Every row gives one point. Any point is a mix of the corners, with weights that add up to 1. It lies inside the corners' shape when no weight is negative. Say inside or outside, and name the corners with a negative weight.

Corners:
(1): [-26 -13]
(2): [95 21]
(3): [-2 45]
Points:
[-19  -9] -> inside
[-18  -5] -> inside
[-9 -6] -> inside
[46 14] -> inside
[ 20 -10] -> outside (3)
[88 39] -> outside (1)
[53 39] -> outside (1)

Corners:
(1): [-29 -40 -29 -11]
(2): [ 95 -31  56  16]
(3): [-48  19 -18  41]
(4): [-37 -11  -6 -18]
(5): [-43 -25   9  12]
Points:
[-59 -12 -39  -5] -> outside (2, 5)
[ 40 -25  25  11] -> inside
[ -6 -12   1  -4] -> outside (5)
[ -3 -19 -13  14] -> outside (4, 5)
[12 -7 21 25] -> outside (1)
[ 58 -41  22  -6] -> outside (3, 5)

Corners:
(1): [-13 -36  28  10  14 -41  -5  37  -1]
(2): [ 3 -8 50 73 21  8 17  1 11]
(3): [ -2 -47  17  45  -8  41  52  27  12]
(4): [  8 -33  53  27  23  12  22 -23  19]
(5): [-34 -13 -54 -43 -78 -39 -95  35 -49]
(6): [ 12  59 -48 -71  16  33   4 -18   4]
(7): [-27  13 -40 -33 -27  33  33 -25  32]
(8): [-15  -5  53  58   7 -22   3 -32 -35]
(9): [ 13   2  73  12 -13   7  12  25  25]
(10): [ 56  34  15  30 -10 -33  -1  18  -2]
Points:
[ -8   2   6  -5 -14  -3  -4  -2   2] -> outside (3)
[ 17  18   5  -5 -12  15   8   9  13] -> outside (1, 8)
[ 9 -4 42 44 -4 -8 23 12 12] -> outside (4, 5, 6)
[ 15  12   8  -5 -23 -10 -22   9 -14] -> outside (1, 2, 7)
[-15  -6  -2  -6 -15  -2 -20  18 -19] -> outside (4, 7, 10)
[ -5 -12  41  25  -3 -21   0   4   0] -> outside (3, 6)
[-17 -28 -10  -3 -23  19   8  40   7] -> outside (4, 8, 10)

Corners:
(1): [-67  -2  15 -19  -4  -1  29  -1  17  25 -21  35]
(2): [ -8  39 -25   9  52  33  -7 -31 -10  19 -16  -3]
(3): [-14  18 -27 -13   0  23  11   3 -48   2   6 -14]
(4): [ -8 -55  29 -34 -36 -11  55   8   1  13 -24  54]
(5): [ -4  -3  23   5  13  -1 -17 -36  -5 -41   4  -1]
(6): [ 12 -34 -14  20  -7 -37 -23  10  16 -95   3 -33]
(7): [-12  35 -56 -20   3  47  34 -26 -15  16  16  11]
(8): [  3 -10  24  -5 -16 -26 -33  -9  18  -4 -25   1]
(9): [-22 -12  10  11 -11  26 -30  24  30  15  -1  -2]
(10): [  6   0  14 -15   4 -29  -7  21  10 -13  -3   5]
(11): [  3  18  32 -14 -11   2  11  -2  30   5 -23  -3]
(12): [ -2  22   5  -2   8  20  -5  19 -18  -7 -16  18]
(13): [ -4  26   4  32 -10 -30 -18  13  10  24 -17  12]
Points:
[-1  5 -8 -1  0  2  4  3 -3 -8 -4  4] -> outside (1, 8)
[-11   6  10  -6  -1   8   8   3   8  14  -9  21] -> outside (3, 6, 8)
[-13 -14  19  -3   5  -4 -14   0  10 -14 -17  14] -> outside (3, 7, 11, 13)
[  8 -11 -16  -1   3   5   3  -6  -3 -44  11 -17] -> outside (1, 8, 12, 13)
